Every row gives one point. A path goes straight from each point to the next, and from the last back to the first. The post is the endless flat space through its rows: a point in 2 columns, a line in 3, a plane in 4, and so on, so that a path can go around it. How many times does the path go around the post? Going back the other way cancels.

Post (1 x 2)
[[ 0.28 -0.39]]
Path (18 x 2)
[[ 1.13 -2.21]
 [-1.31 -2.65]
 [-0.74  0.25]
 [ 0.37  1.46]
 [-1.55  0.39]
 [-1.12 -1.42]
 [ 1.52 -2.18]
 [ 2.48 -0.48]
 [ 0.41 -1.86]
 [-1.32 -1.23]
 [-1.04  1.44]
 [ 1.75  1.15]
 [ 1.81 -0.70]
 [ 0.27 -2.07]
 [-2.45 -2.17]
 [-1.17  1.01]
 [ 2.08  1.87]
 [ 2.69 -0.29]]
Times around: 2

Post (3 x 4)
[[ 0.29  2.19 -0.05 -1.47]
 [ 0.45 -0.89  0.70 -0.52]
 [ 1.07 -1.88 -1.74  1.52]]
Path (21 x 4)
[[-1.85  0.77 -0.36 -1.17]
 [-0.74  2.26  1.18 -0.91]
 [ 0.50  2.84  2.78 -2.38]
 [ 1.35 -0.38  0.08 -0.80]
 [ 0.92 -2.96 -1.06 -0.47]
 [-0.32 -2.44 -1.97  0.63]
 [-1.32  2.55 -0.09 -1.23]
 [-0.37  0.87 -1.97 -2.57]
 [ 2.88 -4.09 -1.83  0.25]
 [ 3.16 -1.02 -0.83  1.38]
 [ 1.01 -0.82  0.69  1.56]
 [-1.74  1.89  0.49 -0.26]
 [-0.94 -0.24 -0.56 -1.53]
 [ 0.80  1.76 -0.86 -2.43]
 [ 0.33 -3.00 -0.45 -2.45]
 [-0.46  0.68 -0.10 -1.79]
 [-0.55 -1.37 -0.51  0.40]
 [ 0.41 -1.61 -0.53 -0.33]
 [ 1.12 -0.09 -0.21 -2.03]
 [ 2.37 -1.24 -1.52 -1.81]
 [-0.16 -0.04 -3.39 -1.14]]
Times around: 0

Post (5 x 6)
[[-1.23  0.34  0.13 -2.11 -0.32 -1.58]
 [ 2.31  2.05  1.39  1.72  0.78  3.28]
 [ 1.70 -0.57  2.57  1.64  0.65  0.67]
 [-0.23 -1.78 -0.54 -0.10  0.19 -1.26]
 [-1.52 -0.20  0.15 -0.01 -1.56 -1.77]]
Path (26 x 6)
[[-0.58 -2.42  3.92  3.00 -1.15  0.72]
 [-2.01  0.63  0.33  1.05  0.67  0.03]
 [ 0.60 -0.53 -1.36  0.99  1.23 -2.07]
 [ 1.54 -1.69  0.62 -0.78 -0.03 -2.01]
 [-0.12 -2.08  1.99  3.29 -3.73 -0.58]
 [-0.09 -0.90  2.22  0.82 -1.05  0.22]
 [-0.23 -0.76  0.63  1.73  2.10  1.30]
 [ 0.69 -0.55  0.60  1.23  1.13 -0.87]
 [ 2.25 -1.21 -1.55  0.39  1.23  0.17]
 [ 1.52 -0.67  0.99  2.32 -1.94  0.86]
 [-0.06 -3.44  1.72  0.61  0.11 -0.12]
 [-0.93 -3.49  0.97 -0.77  3.40 -1.15]
 [ 0.86  3.40  3.54  0.89 -0.06 -0.60]
 [ 1.95 -0.29  1.56  0.75 -0.21  0.01]
 [ 0.76 -2.22  0.07  0.71 -2.05 -0.74]
 [ 0.65 -0.59  2.66 -2.50  2.12  0.47]
 [-0.91  2.40  1.87 -0.53  0.66  0.48]
 [-0.64  0.43 -1.75 -2.52  1.78 -3.37]
 [ 1.92  0.96  0.18 -1.43  1.45  0.49]
 [ 2.07 -2.83  1.43  0.78 -1.57 -0.20]
 [-0.17 -3.27  1.23  0.86 -0.64 -1.33]
 [-0.96  0.57  2.14  3.16 -1.42  0.71]
 [-0.90  2.26  0.27 -1.45  0.26 -2.28]
 [-0.07  1.24 -1.43 -0.73 -0.83 -0.97]
 [ 1.84 -0.42  1.38  1.45 -1.39 -0.08]
 [ 0.58 -1.29  0.72  0.35 -0.19  0.32]]
Times around: 5

Post (8 x 9)
[[ 1.15 -0.32  0.55  0.37 -0.41  0.10 -2.77 -0.51  1.63]
 [ 1.20 -4.26 -1.33  0.52 -0.63 -0.67 -0.25 -0.01  0.74]
 [-0.62  0.13  1.35  1.12  1.79  1.03 -3.30  1.18  1.52]
 [-0.14 -0.24 -0.97  0.81 -0.70  0.65 -1.06  1.92 -0.45]
 [ 0.51  1.50 -0.82  0.00  1.18  2.38  2.43 -1.08 -0.73]
 [ 1.49 -0.28 -2.74  2.58  0.82  0.28  1.48  1.99 -0.01]
 [ 0.02 -1.44 -0.80  1.55  0.52 -2.26 -0.55  0.59  0.24]
 [ 0.73  0.50 -0.03  0.45 -0.07  1.90  3.22  0.39  0.23]]
Path (24 x 9)
[[ 0.93 -0.03  0.95  0.39  0.93 -0.41 -0.10  1.65  0.43]
 [ 3.43 -0.54 -1.50  2.44  1.32 -0.99  0.23  1.64  1.57]
 [ 0.41 -1.55 -0.90 -0.43  1.04 -1.63 -0.87 -1.25 -1.16]
 [ 0.69  0.32 -0.98 -0.79 -2.41 -0.16  0.15  2.77  0.30]
 [ 0.79 -1.71 -2.23  2.61  2.77  1.99  0.81  2.08  2.48]
 [-1.35  2.94 -1.76  0.64 -1.63  0.06 -2.06  1.55 -2.31]
 [-0.12 -0.28  0.73  2.26 -0.06  2.35  2.39  1.42 -0.35]
 [ 2.02  3.94 -0.63 -0.27  0.52  3.31 -0.67 -1.96 -0.73]
 [ 0.65 -1.07  1.19 -0.88  0.33 -1.15 -0.46  0.76  1.17]
 [ 1.14 -1.11 -0.50  1.27  1.65 -1.74 -0.86 -0.45 -0.52]
 [ 1.74  0.72  0.72 -0.96 -0.79 -1.06 -2.49 -2.51  1.50]
 [ 1.29  0.57 -1.51 -1.39  0.16  1.80 -1.90 -1.23  2.57]
 [ 0.47 -1.09 -1.30  2.10  0.72 -1.36 -2.20 -0.35  1.27]
 [-0.15 -3.21 -0.20  2.42  1.94  0.05 -0.80  1.22  0.51]
 [ 2.02  1.00 -2.44  2.43 -2.06  1.85 -0.06  1.48 -1.54]
 [-0.22 -0.50  1.54  1.22 -0.91 -0.59 -1.94 -0.31 -1.41]
 [ 1.04 -2.48  1.39 -0.96 -1.74  3.85 -1.49  1.25  1.28]
 [ 0.63 -2.04 -0.79  1.70  1.56 -2.14 -0.74  1.10  1.59]
 [ 2.19 -0.31 -4.11  1.63 -0.71  0.86 -0.19  2.49  1.81]
 [-0.94 -0.99 -0.10  2.96 -1.07 -3.57 -1.36  2.07  1.13]
 [-0.43 -0.09 -3.20  2.50 -1.19  0.08 -0.89  1.44 -4.52]
 [ 0.14  2.47 -0.25  2.05 -0.68  1.76 -2.57 -0.21  0.23]
 [ 1.03 -0.73 -1.96  1.81 -1.84  1.51 -0.75 -1.05  0.05]
 [ 0.81 -0.86  1.82  2.04  0.11 -1.75  0.09 -0.29  0.83]]
Times around: 3

Post (11 x 12)
[[-2.78  1.25  1.49  2.07  2.50 -0.14 -0.86 -0.10 -0.47  1.83 -1.77  0.42]
 [ 0.28 -2.31 -1.66 -2.84 -0.64  0.06 -0.93 -1.67  2.17 -1.08 -0.64 -0.26]
 [ 0.79 -1.98  1.23 -1.48  0.49  1.74 -0.24  0.61  1.90 -0.30 -0.06  1.55]
 [ 0.55 -1.34  0.66 -0.02  0.41  1.49  2.41 -0.51 -1.26 -3.86 -0.94  1.35]
 [ 3.12  2.15  0.09  1.00 -0.77 -0.53  1.38 -2.16 -1.34  0.12 -0.02 -1.79]
 [ 0.57  0.94 -0.56  0.47 -0.39  1.65 -0.26 -0.13 -0.19  2.52 -1.01  1.31]
 [ 0.44  1.62  0.76  0.51  0.72  1.08 -0.80  0.44  0.20 -0.76 -0.74 -2.03]
 [-0.48 -1.90 -0.94  1.30  0.52  0.40  0.33 -1.09  0.78 -2.41  1.03  0.59]
 [ 2.61 -1.55 -2.79 -0.89 -0.59 -0.74  0.45 -0.30 -0.81  0.08 -1.11  0.93]
 [-0.13  2.23  0.04  2.59  1.77 -0.29  3.63 -0.09 -1.78 -0.12  0.31 -0.33]
 [-1.36 -0.26  0.43  0.99 -0.91 -0.84  0.97  0.81  0.29 -0.91 -1.24  1.07]]
Path (31 x 12)
[[-0.85 -1.56 -0.62 -0.19 -0.61  0.76  2.92  0.59  0.29 -1.38 -3.28  2.18]
 [-1.07  0.19 -0.29  3.21 -2.10  0.00 -0.27 -0.12 -2.32  0.60 -3.32 -0.25]
 [ 0.58 -0.94 -0.65  2.53  1.83 -1.25 -0.27  0.34 -2.46  1.92 -1.10  1.87]
 [ 1.18  0.35 -0.93 -1.79  0.13 -1.12 -0.44 -0.96  0.96  0.07  0.65 -1.72]
 [ 1.05  0.54 -0.33 -0.38  0.97  0.05  2.81 -2.04  1.33 -2.17  2.15 -1.00]
 [ 0.66 -0.32 -1.50 -0.50 -1.43 -0.03  3.48  2.27  1.92 -1.39 -0.34  2.91]
 [-1.68 -0.50  0.27  1.65  0.43 -0.08 -2.96 -1.24 -1.55 -0.50 -4.40  0.10]
 [ 3.11 -0.91 -0.76  0.61 -0.48  3.18  2.29  0.27  0.58 -2.14 -0.40  2.26]
 [ 1.14 -0.41  0.03  3.19 -0.86  0.44  0.33  0.73  1.02  0.17 -0.81  1.62]
 [-1.59  0.03 -0.06  3.38  0.90  0.20  3.20  0.93 -1.23 -1.52 -0.96 -0.39]
 [ 1.48 -2.15  0.00  0.46  1.27  1.08  1.69  0.45 -2.15 -0.56  0.61  1.54]
 [-2.36  0.95  2.06  0.55  2.20  2.10  0.31  0.12 -0.06  0.10 -0.14  0.71]
 [-0.70 -0.99  1.22 -2.21  3.19  1.94 -1.03  1.68 -0.77  1.60 -1.38  0.14]
 [-2.60 -0.28 -0.12  3.23  0.63  1.89  2.23  0.45 -2.38 -1.69 -1.89 -0.22]
 [ 2.07  1.11  0.23  1.22 -0.87  0.36  0.53  0.44 -1.21 -1.46 -3.49 -0.94]
 [-1.44  0.92 -0.35  0.98  0.43  0.00  1.07 -1.55  0.27 -2.01 -0.70 -0.69]
 [ 0.62  1.57 -1.22  0.48 -0.53 -2.44 -0.69 -3.11 -0.72 -0.31 -0.72 -1.49]
 [ 0.03  2.14  2.34  1.43 -0.01 -1.98  2.19 -1.46 -1.68  0.35  1.09 -1.27]
 [ 2.36  0.24  0.97  1.26 -0.91  0.56  0.00  1.17 -1.92  0.48 -0.86  0.72]
 [ 0.00  1.03  0.21 -0.88 -1.56  0.08 -2.73 -1.59  0.65  2.05 -1.80  0.78]
 [ 1.26 -2.62  0.95 -0.07 -1.08  0.46  2.67  2.00 -0.14 -0.72  0.46  4.89]
 [ 0.37 -4.79 -1.96 -0.89  0.54 -0.71  1.00 -0.19 -1.27 -3.50 -0.95  1.36]
 [-0.30 -0.53  0.24  1.32  1.55  0.17 -2.79 -1.73 -2.33 -0.52 -0.29  1.30]
 [-0.64 -0.10 -0.24  0.15  0.07 -1.42 -1.22 -0.66  1.24 -1.81 -0.05  0.72]
 [ 1.74  1.78  1.84 -0.56  0.81  0.05 -1.19  1.37  1.36  0.89 -2.49 -0.25]
 [ 2.16 -1.32 -1.10 -1.47 -0.46 -0.01  2.13  0.18  2.07 -2.62 -0.67 -0.04]
 [ 0.24  0.96  2.60 -0.79  0.46  0.47  2.98  1.00  1.19 -2.25 -0.82  1.87]
 [ 0.77 -0.93 -1.34  0.10 -0.32  0.60  0.82 -0.81 -0.59 -1.42  0.72  2.13]
 [ 1.61  2.17  0.88 -0.12  0.33 -2.95 -2.32  0.57  0.51  4.21 -0.79 -3.15]
 [-0.28 -3.61 -0.24  1.11  1.32  5.03  2.65  0.26 -2.26 -3.54 -0.03  2.95]
 [ 0.47 -3.52 -3.82  0.94 -3.20 -1.48 -0.14 -0.44  2.10  2.10 -1.51  2.35]]
Times around: 0
